Each row is a point. To make a cloud, some directions were put in groups of two or more. Within a group, all points are equally far from the middle, so they leave a hole (a ring in 2 directions, a hollow ball in 3). The other directions are filled evenly. Then the cloud was stretched, turned, moved and blurred a little. Count the holes, and give their numbers of directions, smallest first.

Cloud (14 x 2)
[[ 0.8  2.8]
 [-3.2 -5.1]
 [-2.5 -5.7]
 [-2.7  2.4]
 [-2.0  2.7]
 [ 1.1  2.8]
 [-0.5  3.1]
 [ 4.0 -3.5]
 [-3.9  1.2]
 [-4.7 -2.4]
 [-4.7 -2.5]
 [-2.0  2.6]
 [ 3.9 -3.1]
 [-4.5 -3.1]]
Holes: 1 (2)

Cloud (20 x 3)
[[-0.5 -6.1 -1.1]
 [-4.2 -1.4 -4.4]
 [-1.3 -4.5  1.2]
 [ 4.4 -5.0 -2.1]
 [-0.4 -6.4 -5.3]
 [-0.8 -0.3  0.2]
 [-3.2  2.9  3.0]
 [-0.2 -0.6 -1.0]
 [ 1.3 -4.9 -3.7]
 [-5.4 -2.4 -2.2]
 [-1.3 -5.0 -1.3]
 [ 4.9 -4.6 -1.3]
 [ 4.6 -3.8  1.8]
 [ 1.6 -4.9 -4.3]
 [-0.2  2.8 -5.6]
 [ 0.1  2.1  1.4]
 [-6.1 -2.8 -4.1]
 [-0.6 -2.9  3.9]
 [-1.6 -1.5 -0.1]
 [-2.1 -1.1 -1.7]]
Holes: 0

Cloud (31 x 4)
[[ 4.6 -0.8  0.4  3.3]
 [ 3.3  4.9 -0.2  0.0]
 [-0.7  0.2 -3.7  4.1]
 [-2.8  4.8  3.5 -1.6]
 [ 1.5  0.4 -5.8 -1.5]
 [ 3.6 -3.2  3.3 -0.9]
 [ 2.2  6.0  2.3  2.5]
 [-3.9 -4.4 -1.0 -0.2]
 [-0.2  2.9 -4.6  4.3]
 [ 0.7  3.1 -4.7  4.3]
 [ 1.8 -2.8  5.1 -1.1]
 [-5.7  2.0 -0.3 -2.7]
 [-5.2  1.8  1.9 -3.2]
 [-5.8  3.6  0.1 -1.8]
 [ 1.5 -2.5  4.5 -2.5]
 [-4.2 -1.2 -3.2 -2.9]
 [ 2.1  5.7  1.7  0.2]
 [-0.1  0.5 -6.0 -1.6]
 [-4.6 -4.3 -0.3 -1.3]
 [ 2.2 -3.8 -3.2  1.9]
 [-5.7  3.9  0.9  3.2]
 [-0.5  4.0 -5.2  3.5]
 [ 3.7  0.3  0.2 -2.6]
 [-1.3  4.4  3.5 -1.9]
 [ 0.0  5.9  4.2  2.7]
 [-5.0 -2.6  3.4  0.5]
 [-5.1 -1.8  2.3 -3.6]
 [ 2.9 -3.0  4.2 -0.8]
 [-5.2  1.7  3.1  3.0]
 [ 3.9 -4.5 -2.6 -0.3]
 [-5.4 -0.9 -0.2 -3.4]]
Holes: 2 (2, 2)

Cloud (83 x 8)
[[ 0.7  5.1  2.7  0.6  2.2 -5.0  1.3  0.5]
 [-3.9  1.9 -1.5  1.7 -2.3 -2.3  2.0 -4.2]
 [ 5.6 -6.4 -2.9 -1.7 -0.8  5.1 -1.2  1.2]
 [-2.8 -1.5  4.8 -1.7  3.8  4.8 -5.9  3.4]
 [-5.2  0.8  0.8  0.7  4.0  1.8  3.0  0.0]
 [ 0.4 -7.9 -1.1  1.1 -1.1  3.9 -4.7  1.1]
 [-1.0 -0.2 -1.4  5.9  1.8 -0.6 -3.5 -0.6]
 [ 2.4  0.6  5.8  1.5 -4.4  0.9 -0.9  4.5]
 [-0.5  1.7  9.2 -3.4 -1.1 -2.8 -1.7 -3.2]
 [ 0.6 -1.1  8.8  0.1 -1.1  1.0 -0.5 -1.4]
 [-1.5 -3.4  2.8 -4.9  0.3 -5.6 -4.1 -4.2]
 [-4.3  1.8  5.8  0.5  1.6 -0.1 -1.6 -2.1]
 [-8.2 -1.4 -2.4 -1.2  1.0  2.3 -1.4  1.2]
 [-0.6 -2.3 -7.7  1.5  2.5 -0.8 -0.2 -1.1]
 [ 0.1 -1.8 -2.3 -0.7 -5.9 -0.1  3.0  2.7]
 [-2.5 -1.9  5.1  0.9 -2.1 -3.1 -5.7 -5.7]
 [ 6.3  0.8  1.2  2.3  1.0 -4.6 -1.1 -1.3]
 [ 3.1 -4.8 -3.9 -2.8 -2.0 -0.2 -1.7  1.3]
 [-1.5  0.6  0.9  3.1  2.6 -0.6 -2.6  6.8]
 [ 5.1 -5.1 -0.7 -3.1 -0.2  6.8  0.2  1.0]
 [-0.5  0.4 -3.0  3.4  0.6  0.0 -9.3  1.0]
 [ 1.8 -0.4  7.7  0.5  1.4  1.0 -4.3 -3.6]
 [ 0.6 -0.1 -7.1  1.5 -1.1  4.5 -0.4  1.4]
 [-4.1  1.3  4.7 -1.4 -4.4  1.4  0.7 -2.5]
 [-3.1 -4.0  4.3  0.1 -1.3 -1.2 -2.6 -4.4]
 [-0.1  1.7  1.7 -2.4  0.4 -4.1 -3.4 -6.9]
 [-0.2 -2.5 -7.9 -0.1  3.1  0.3 -3.2 -2.5]
 [-6.7  0.3  2.7 -1.8  2.5  6.7 -0.7  5.3]
 [-1.7  4.2  8.1 -1.1  0.4  0.0 -1.5 -1.9]
 [-0.3  1.0  3.0 -4.0  5.2 -0.4 -0.7 -3.9]
 [-0.2 -3.6 -4.0 -1.8 -0.5  6.6 -2.6 -1.1]
 [ 4.6  1.8 -5.3  2.0 -2.4 -1.7  0.9 -5.2]
 [-2.9 -2.8 -2.2 -2.1 -1.0  6.0 -1.7  0.2]
 [-3.1  0.4 -1.0 -4.5  6.5  0.8 -1.0 -0.2]
 [-2.8 -5.6  0.7 -0.4 -1.3  1.6 -1.2  4.1]
 [ 1.8 -2.7  3.7 -4.5  3.6 -2.8  2.0 -0.4]
 [-5.4 -0.8  3.0 -4.8  1.1 -1.8 -6.2 -0.1]
 [ 0.6 -2.0 -2.5 -1.7  3.5 -2.9  3.7  1.4]
 [-2.2 -3.2  3.3 -4.8  0.9 -3.3 -5.0  0.3]
 [-1.1  0.5 -3.2  3.6  0.7 -3.9 -8.5 -0.9]
 [-6.8 -3.9  2.1 -1.4  0.5  1.8 -4.3  0.5]
 [-0.6  1.0 -3.6  1.2  1.6 -5.5 -4.6  0.1]
 [-0.6 -2.0 -1.4 -2.8  3.2 -1.9 -5.5 -5.3]
 [-3.1 -0.8 -4.2  0.4  0.0  6.0 -1.3  1.9]
 [-1.2  1.1 -3.2  4.4 -1.2  4.2 -3.1  4.2]
 [ 4.8 -0.4 -3.0  3.3  0.7  0.2  4.4 -1.4]
 [-0.5  1.3  0.2  4.2 -0.4  1.0 -0.4 -3.2]
 [-2.5 -4.4  2.1 -2.2 -1.8  4.7 -0.3  3.8]
 [-1.4 -1.5  7.5 -1.2 -2.2  0.5  3.5 -0.8]
 [-1.8  6.5  6.5 -2.7 -0.7  0.4 -0.7  0.1]
 [ 2.2  3.0 -0.7 -0.2 -1.0  2.0 -6.5 -0.3]
 [ 0.5 -5.3  0.9 -2.4  1.2 -1.3  3.7 -1.9]
 [-0.7 -4.7  2.7  1.9 -1.6 -2.7  0.1 -1.2]
 [-1.4  3.1 10.5 -2.9 -0.8  3.1 -0.2  1.7]
 [-2.3 -5.7 -1.0 -1.9 -1.9 -4.6  2.0 -2.6]
 [ 1.6  3.5  0.7  5.3 -2.5  2.2 -1.3 -0.4]
 [-1.0 -2.1  4.2 -2.2  4.6  0.4 -6.3 -1.7]
 [ 3.6  0.6  5.9 -1.1 -2.7  0.7 -2.5  4.3]
 [-1.0 -2.6 -7.1 -0.9  1.8 -2.1 -4.4 -5.5]
 [ 4.8 -1.8  2.4  4.1 -6.9  0.1 -3.9  1.1]
 [-4.0 -1.3 -2.2  3.9  1.0 -0.1 -6.6 -0.7]
 [ 6.8 -0.3  3.5  1.5 -6.4 -3.9 -4.9 -2.5]
 [-4.8  1.5 -0.3  3.8  0.4 -4.1 -4.1  0.0]
 [-0.2 -0.4 -1.1 -0.7  0.2 -4.8 -3.1  3.9]
 [-0.4 -2.3  5.8 -1.3  0.1  2.7 -3.7  6.1]
 [ 1.2  0.1 -8.2 -0.3 -0.1  0.9 -2.8  0.4]
 [-0.1 -1.4  5.3  2.0 -5.8 -4.6  0.1 -1.8]
 [-3.8 -2.8  4.2 -1.4  2.2  2.6 -6.5  1.9]
 [ 2.3 -6.2 -5.5 -0.9 -0.7 -3.8 -2.2 -1.4]
 [-2.5 -6.2  1.1  0.0 -0.5  0.0 -3.0 -5.0]
 [-4.8  3.6  7.8 -0.8  0.2 -0.3  0.0 -1.7]
 [ 1.3  0.7  3.1  4.7 -0.1 -4.3 -1.3  1.2]
 [-1.2  1.3 -0.6  3.9  3.3  1.5 -4.3  5.9]
 [-2.8  2.9  0.6  2.1  2.3  0.8 -2.4  7.8]
 [ 1.4  6.1  0.7 -1.5  1.7  2.4  0.1  4.7]
 [-5.5  3.2  0.5 -0.6  2.9 -4.1 -3.7  1.7]
 [ 1.1 -4.1 -0.5 -2.9 -4.2  4.1 -0.2 -1.2]
 [ 7.3  2.8  1.3  2.1 -0.7 -3.5  0.2 -0.7]
 [-0.9 -1.4  7.2 -0.6 -3.3 -6.3 -3.6 -3.5]
 [ 2.4  0.2  8.6 -0.3 -2.2  3.6 -0.8  3.5]
 [ 2.0  0.0 -6.4 -1.1 -1.9  3.1 -2.9 -2.6]
 [ 1.8  4.6  2.6  3.7 -1.4  3.2 -3.4  0.9]
 [-1.7  1.0 -2.4 -2.7 -1.7  4.7  1.5 -0.8]]
Holes: 3 (2, 2, 2)

Cloud (92 x 9)
[[ 5.4  4.0 -3.4 -0.2  4.7 -0.2  1.1  0.7 -0.5]
 [ 2.4 -2.1 -1.9 -0.7 -0.7  4.8  2.6  4.0  4.7]
 [ 1.2  0.4  0.5  0.7  2.3  2.4  1.7 -5.3 -5.4]
 [ 2.1  0.2  0.9  5.2 -2.0  4.4 -5.7  0.2  5.5]
 [ 8.4  4.5  3.4  2.5 -4.1  5.0 -2.0  3.2  0.8]
 [-4.9 -2.1 -0.7 -0.6 -3.8  0.7  1.2 -4.5  5.0]
 [-4.0  2.1  4.8  0.0 -1.3 -0.8 -1.6  2.0 -5.6]
 [ 0.0  1.3  1.4  2.2  4.1 -6.4  0.9 -2.5 -3.0]
 [ 0.8  3.4  2.5 -3.1 -4.2  2.8  2.9 -2.5  1.6]
 [ 6.1  0.8  3.5 -1.7  3.4 -4.9  3.2  2.9 -3.6]
 [-3.8  0.6  0.0 -2.5  5.8  0.5  2.3 -1.5 -2.4]
 [ 1.6  3.6  1.7  1.8  0.8  6.4  2.3 -1.6  5.2]
 [-1.3 -0.2 -5.8 -0.2  4.1  3.0  4.4 -0.1 -7.6]
 [ 3.9 -5.9 -3.3  0.4 -2.4  6.3  0.2  3.0  4.3]
 [ 6.1 -0.1  3.1  1.5  5.7  2.0 -2.2 -2.0 -5.9]
 [-1.6 -3.0  0.3  0.8 -2.6  4.9  3.7  2.0  4.2]
 [ 3.5  4.2 -4.0 -1.5 -0.9 -3.8  0.8 -3.1  3.5]
 [ 0.2  4.7 -3.6 -1.7 -0.8  1.3 -1.2  2.0  0.9]
 [-1.0  1.1  6.3  3.5  2.8 -1.1  3.0 -0.3 -2.5]
 [ 1.5  4.4  5.5 -3.5  5.7  0.8  1.7 -1.1  0.3]
 [ 2.0  2.1  2.0  0.9 -3.4 -0.4 -1.5 -4.3  4.2]
 [ 1.0 -1.7 -4.4 -0.5  0.5  2.8 -0.9  0.8  3.4]
 [ 6.6  0.5  0.0  4.5 -2.5 -0.4  0.2  3.5  0.7]
 [ 0.4  2.7  3.2  3.1  1.5  5.2 -0.4 -1.9  4.9]
 [-2.3  1.9 -4.1  5.5  1.3  2.1 -1.5  4.2 -3.3]
 [-9.2  0.2 -3.0  0.5  2.9 -4.3 -0.1 -0.6  3.1]
 [ 5.3 -2.6  1.5  5.0  0.7  4.4 -0.3 -2.8  4.4]
 [ 0.2 -2.6  4.4  3.6 -2.3  5.1 -4.0  2.8  2.1]
 [-4.1  2.3 -2.0 -7.0 -4.1  1.9  1.6  0.1  3.0]
 [ 2.8 -2.0  4.7 -1.5  2.7  2.6 -2.4  3.1 -0.6]
 [ 1.8  1.8  1.3  0.3  0.2  1.9 -0.3  0.6  1.0]
 [ 2.1  2.8  1.3 -0.2 -0.8 -3.9  3.6  0.5 -1.3]
 [-0.2 -4.9 -4.3  1.9  1.3  1.6  3.7  3.4 -5.0]
 [ 5.1  0.7  3.3  4.3 -1.1  7.6  2.0  2.5  1.1]
 [ 1.3  3.5  0.6  2.3  0.0 -4.9 -1.9  2.2 -3.1]
 [-2.0  0.0 -5.4 -0.1  2.3  1.3 -4.6  1.3  3.1]
 [ 2.0 -2.5 -0.3  5.8  0.4  7.8  4.2  1.5 -1.7]
 [ 4.8  0.0  3.3  9.3  3.1  5.5  5.2  2.6 -0.2]
 [-2.5 -2.2  0.6 -7.2  0.6  3.7 -1.0  1.7  0.2]
 [-1.7 -0.7 -1.8  1.0  2.7  3.2  5.0  0.3  3.9]
 [ 3.6  0.3  2.1  3.5 -0.2  0.8 -1.8 -1.4 -1.3]
 [-1.4 -1.8  2.3  6.0  0.0  2.2  3.0 -5.0 -0.3]
 [ 1.3  1.2 -0.3  4.6  1.8  1.2 -4.6  3.2 -0.5]
 [ 3.6 -1.9  2.3 -1.4 -4.2  1.2  1.9  4.3  3.7]
 [-3.5 -0.3 -2.0  1.6 -1.0  5.2  4.3  5.9 -6.2]
 [-3.1 -3.7  2.5  1.2 -0.8  0.4 -1.9 -1.3 -4.6]
 [ 2.2  3.9  0.9  3.0 -2.5 -3.3 -0.3  0.6 -0.1]
 [-2.2  5.5  1.8 -2.9 -1.0  0.4  0.7 -3.7  0.7]
 [-4.9  0.0 -3.3  1.9  5.8  2.4  4.1  0.5  3.1]
 [-6.2  4.3  1.7  4.6  1.9  0.1 -1.8  5.0  1.3]
 [ 2.4  3.4  2.2  1.3  4.3 -5.7  0.1  0.5  2.1]
 [ 0.4  1.2  0.6  6.7  6.5  2.6  1.6 -1.6 -3.0]
 [ 1.0  8.6  6.5 -0.4 -2.6  5.2 -4.7 -0.6 -1.0]
 [-0.8  6.6  0.8  5.7 -4.9  5.8 -2.0 -5.1  5.7]
 [ 1.4  5.5 -5.8  2.3  2.9  1.3  0.0 -1.0  1.7]
 [ 6.3 -4.4  0.3 -3.7  1.3  0.6  4.4  1.4 -2.7]
 [ 0.9 -0.7  1.0 -0.7 -3.3  0.1 -1.9  9.1  0.2]
 [ 7.5  0.4  2.6  3.6 -3.2  1.9  2.4  1.6  2.4]
 [-5.3 -0.6 -0.5 -2.2  1.5 -1.7  4.0  0.0 -0.3]
 [ 2.9 -0.9  1.2 -2.4  2.6  3.8 -0.2 -0.9 -3.9]
 [ 4.6  2.9  1.4  0.2 -1.6  3.0  2.6 -1.2 -3.6]
 [ 5.6  1.5  6.6  1.7 -4.1  1.2 -1.7 -0.6 -2.9]
 [-1.1 -6.4  3.7  5.6  1.3 -0.9  0.7 -2.2 -0.7]
 [ 0.6  3.7  0.2 -0.6 -0.8  3.8 -1.9 -1.4  7.1]
 [-5.1  5.8  1.7  2.5  1.6 -4.1 -1.0  1.5  5.2]
 [ 2.0  4.9  0.9  6.6  0.7  3.3  2.1  0.5 -3.3]
 [-2.4  2.4 -5.8  0.7 -5.9  6.1 -2.3  0.3  7.5]
 [ 2.5 -1.9  2.4  6.2  1.2 -4.6  2.9 -3.2  0.5]
 [-6.0  3.3 -0.7  3.1  1.8 -1.4 -1.3 -2.0  3.9]
 [ 0.3 -1.3  3.2  2.5  1.6 -1.2  2.6  0.7  5.3]
 [ 4.4 -5.3  0.8  2.5 -2.9  8.8  0.2  0.4 -1.0]
 [ 3.0  3.3  4.5 -1.6  1.5  0.3  2.7 -2.3  2.6]
 [ 0.7 -0.8  2.8  5.1  3.5 -3.7 -1.3  0.1  2.1]
 [-4.4  1.0  0.1 -1.8 -6.8  2.2  2.3  0.7  4.2]
 [-4.7  6.3  3.7 -0.6  1.4  0.9 -1.5 -2.1  2.0]
 [-0.5  5.7  3.0 -2.0 -5.9  3.2  0.8  0.6  0.8]
 [-3.2  1.0  3.3  6.6 -1.0  7.1 -3.7  5.1  0.9]
 [ 0.4  1.5 -3.8  4.6  1.4 -2.0  4.5  1.6  0.5]
 [-1.0 -5.8 -2.8 -0.3 -4.9  4.6  1.0  1.0 -3.1]
 [ 2.3 -2.2  0.0 -4.8 -1.3 -2.9  1.2  2.3  2.5]
 [-1.5  1.7 -3.7  0.2 -1.9  4.9  1.4 -0.8  7.0]
 [ 2.3  4.7  2.0  0.1  2.6  2.3 -0.5 -4.2  1.0]
 [ 3.3 -2.2  0.0  5.4  4.2 -3.2  6.1 -1.7 -2.7]
 [ 1.6  0.9 -0.4  3.7  0.8 -4.4  3.0 -2.7  3.1]
 [-8.6 -3.6 -1.1  4.6 -1.2 -1.3 -0.8 -1.1 -1.2]
 [ 4.7 -3.1  6.9  2.5 -0.9  4.7 -0.5  0.4 -7.0]
 [ 1.8 -0.9 -2.2  1.3  4.3 -5.4 -1.8  3.2 -4.3]
 [ 6.4 -2.9 -1.9  6.4 -2.2  5.2 -1.5  1.8 -0.1]
 [-7.6 -1.6 -2.6  3.8  2.3 -1.1 -1.4  3.9 -5.5]
 [ 1.8 -0.8 -2.7 -2.0 -3.0  6.7 -0.5  1.3  2.2]
 [ 3.4  0.7  1.0 -0.4  1.4 -2.3 -2.2  2.3 -4.2]
 [ 1.0  3.0 -3.0  3.3  0.4 -4.6  0.1  3.1 -5.8]]
Holes: 0
